Rows are points. Each copy is the shape, with its points in the same order, turned, moved and blurred by noise. Say if it was mirrored as well.

Shape, 5 rows:
[[ 44  42]
 [-20 -12]
 [-70 -11]
 [ 15 -11]
 [ -7 -31]]
Copy 1:
[[ 33  57]
 [-18 -12]
 [-66 -22]
 [ 17  -1]
 [ -2 -27]]
Copy 1 is: only turned
Copy 2, 5 rows:
[[-26  66]
 [ -5 -19]
 [ 33 -44]
 [-39  -1]
 [-33 -29]]
Copy 2 is: mirrored

Shape (9 x 4):
[[-17   8  -6   9]
 [ 10   8  -2  40]
 [-71   8  44 -22]
 [-28 -48  54 -39]
 [ 12  27 -12  15]
 [-24 -40  56 -23]
 [  6 -50  -3 -39]
 [ 19  10 -35  54]
 [ 24  48   0  23]]
Copy 1 (9 x 4):
[[-28   1   2  10]
 [-11   9  42   2]
 [-50 -51 -30  54]
 [ 20 -64 -34  44]
 [-19  32  16  14]
 [ 17 -64 -17  45]
 [ 33 -22 -38  -5]
 [-18  26  47 -25]
 [-17  45  31  31]]
Copy 1 is: mirrored
Copy 2:
[[-13 -11   5   7]
 [ 18 -34  20  17]
 [-79 -22  33 -24]
 [-41   7  66 -65]
 [ 11 -24 -12   9]
 [-33  -4  52 -54]
 [  2  46  36 -45]
 [ 46 -13   3  44]
 [ 19 -42 -26   3]]
Copy 2 is: mirrored
Copy 3:
[[ -8  13   1   3]
 [-10  17 -33  23]
 [-43  -5  79   8]
 [  4 -40  74  42]
 [  0  38 -13  11]
 [  1 -29  63  48]
 [ 56 -30  34  12]
 [  3  21 -56   0]
 [ -3  61 -21  27]]
Copy 3 is: only turned

Shape:
[[-30 -21  -8 -12 -20   9]
 [ 16   8 -20  44  -8 -15]
 [-33 -25  37 -15  -8  10]
 [-20 -13  45  11   6  20]
 [-14 -32  -6 -17   5  18]
 [ 19  12 -10  59  13  -4]
 [ 95   0  20 -18 -34   6]
 [-14  16  -6 -20  12 -74]
 [-21   0  10 -42  12  -6]
 [-15 -32 -13 -15 -14   3]
 [  2 -40 -11  41  11 -10]
 [ 38 -20 -14 -48 -24  -9]]
Copy 1 (12 x 6):
[[ -8  -2  31 -37   2  14]
 [ 15 -12   4  19   0 -36]
 [-22  17  23 -61  12  -8]
 [-27  42  15 -42  -2 -30]
 [-31 -14  19 -29  10   9]
 [  1   9 -12  31   3 -46]
 [  2 -75 -17 -60 -28 -79]
 [ 39   2 -23 -32  56  18]
 [ -7  -4  -4 -46  15  20]
 [ -9 -18  35 -24  17  13]
 [-17  -8  21   7  31 -31]
 [  3 -66   5 -58   4  -1]]
Copy 1 is: mirrored
Copy 2 (12 x 6):
[[ -2 -36   4 -23 -15  11]
 [-16  33   6   6  15 -15]
 [ 14 -23  -3 -60 -34   4]
 [  0   9  -8 -56 -37   5]
 [ -7 -32  -4 -26  -9  37]
 [-27  57   6   1   0  -1]
 [ 49  37 -71 -13  42  19]
 [ 40   7  66 -26  31 -15]
 [ 39 -20  23 -40 -17  25]
 [ -5 -29  -3 -25   8  20]
 [-43  13   4 -32  16  12]
 [ 40 -20 -22 -16  43  36]]
Copy 2 is: mirrored
Copy 3, 12 rows:
[[-20 -15   2  24 -28 -22]
 [ 52  18  -3   8 -10   8]
 [-38 -16  28  -9 -22 -18]
 [-22  -8  41 -20 -18  10]
 [-30 -23   2  25  -4   3]
 [ 46  26  10   3   2  28]
 [ 40 -72 -33 -53  12  25]
 [ -6  36 -34 -20  16 -56]
 [-44  -2 -21 -10  -5 -11]
 [-10 -24   2  21  -8 -19]
 [ 27   1  29  32  18  -3]
 [  3 -55 -42  -4   9 -14]]
Copy 3 is: only turned
